Rows are points. The ring and each string are closed loops that go straight from each point to the next, and from the last back to the first. Before rounding, they use only three directions, however many columns there are. How many times does the string pass through the ring? Passing back the other way cancels.

Ring, 7 rows:
[[  9.8  41.3  -0.8  19.1]
 [  1.3  40.9   2.2  -1.1]
 [-13.6  12.0  12.8 -13.7]
 [-14.3 -17.4  13.5   2.0]
 [ -7.0 -25.0   4.1  15.1]
 [ 10.6  -7.4 -10.9  36.3]
 [ 15.2  21.9  -6.6  38.4]]
String (10 x 4):
[[-22.4 -21.1  19.6 -11.4]
 [-17.4 -38.3  25.6  20.4]
 [ -3.5 -10.8  16.4  32.8]
 [  3.0   4.0  -3.9  16.9]
 [ 10.0   9.4 -20.2  13.3]
 [ 17.6  28.6 -23.8  19.4]
 [  5.8  24.4  -5.4  11.5]
 [ -0.9  23.8  10.5  12.9]
 [-10.8  28.8  22.0  -3.4]
 [-24.4   7.6  27.4 -23.5]]
Times through: 0
String (25 x 4):
[[ -4.9  24.6 -10.3 -25.5]
 [ -2.3  15.1  -6.8  -8.2]
 [ -8.6  12.6  21.4  11.4]
 [ -8.9   9.4  21.2  12.1]
 [ -2.3   7.3  -2.0   2.4]
 [ -6.1   0.5  -6.6 -10.4]
 [ -5.0   3.0  10.5  12.9]
 [-17.7 -18.2  32.5  17.1]
 [-21.0 -37.2  30.3  15.7]
 [-12.3 -38.7  -1.1   1.2]
 [ -8.0 -36.2 -10.1   0.4]
 [-13.5 -40.5  17.6  22.5]
 [-11.7 -25.9  23.3  26.8]
 [-16.4 -43.2  20.3  19.2]
 [-14.6 -35.9   8.3   4.9]
 [ -6.3 -14.8 -11.8  -9.1]
 [-15.7 -21.3   4.2 -11.8]
 [-23.6 -16.1  30.3  -4.0]
 [-21.7  -3.9  32.0  -3.5]
 [-24.6   4.9  26.9 -23.0]
 [-10.3  14.2  -4.9 -28.3]
 [ -7.4  19.9  -8.5 -27.7]
 [-10.6  28.7   0.9 -29.8]
 [-13.7  34.4  16.6 -22.0]
 [-10.5  34.4   3.2 -30.1]]
Times through: 1

Ring (6 x 6):
[[ 17.5 -15.2   2.8  -5.4 -10.9  23.3]
 [ 12.9  14.0  19.2  -7.5  17.9   5.7]
 [  6.6  26.2  21.3  -3.4  13.6 -23.3]
 [  4.0  18.2  12.9   1.6  -8.1 -37.1]
 [  5.7 -16.4  -2.1   6.6 -42.6 -15.0]
 [ 12.8 -28.3  -5.0   1.8 -37.9  13.7]]
String:
[[  8.9  34.8  26.8  -7.5  30.3 -18.2]
 [  1.1  31.9  34.2  -1.5  25.7 -15.5]
 [  0.6  18.0  28.3   1.6   9.6  -9.4]
 [  0.4  34.5  31.3  -0.5  20.5 -28.2]
 [  9.8  39.3  16.8  -6.6  17.8 -46.5]
 [ 16.0  17.1   2.4  -7.1  -2.0 -31.0]
 [  5.0   5.3  18.1   0.8  -2.9  -2.7]
 [  1.1  17.8  32.3   0.3  16.9   1.5]
 [  5.3  24.7  34.2  -4.7  31.1   5.6]
 [  4.7   6.2  26.3  -0.7  10.1  14.3]
 [ 12.6   1.8   9.1  -3.9  -3.7   0.2]
 [ 23.9  -1.1  -1.5 -11.8   0.4   7.5]
 [ 23.8 -19.9   0.3 -10.2  -4.3  40.3]
 [ 19.7 -29.4  -1.5  -5.2 -18.8  40.8]
 [ 24.0 -24.3 -14.1  -7.0 -28.7  13.8]
 [ 20.4 -13.5 -10.4  -5.5 -25.5  -2.8]
 [  9.8 -13.5   6.0   0.8 -20.2   9.6]
 [  9.2 -36.5   3.7   4.0 -34.0  38.2]
 [ 16.8 -43.2  -7.3   0.1 -39.4  41.3]
 [ 24.3 -15.8 -14.7  -8.0 -25.7   0.2]
 [ 22.5  -9.3  -9.5  -8.0 -18.4  -2.0]
 [ 26.0 -13.9  -6.2 -11.5  -8.0  21.3]
 [ 17.8  -6.7  15.2  -9.2  13.0  40.1]
 [ 10.0   4.2  25.1  -5.1  17.7  27.4]
 [ 12.8  20.4  26.5  -9.5  31.7  12.6]
 [ 16.0  26.4  15.8 -10.8  23.2 -14.0]]
Times through: 1
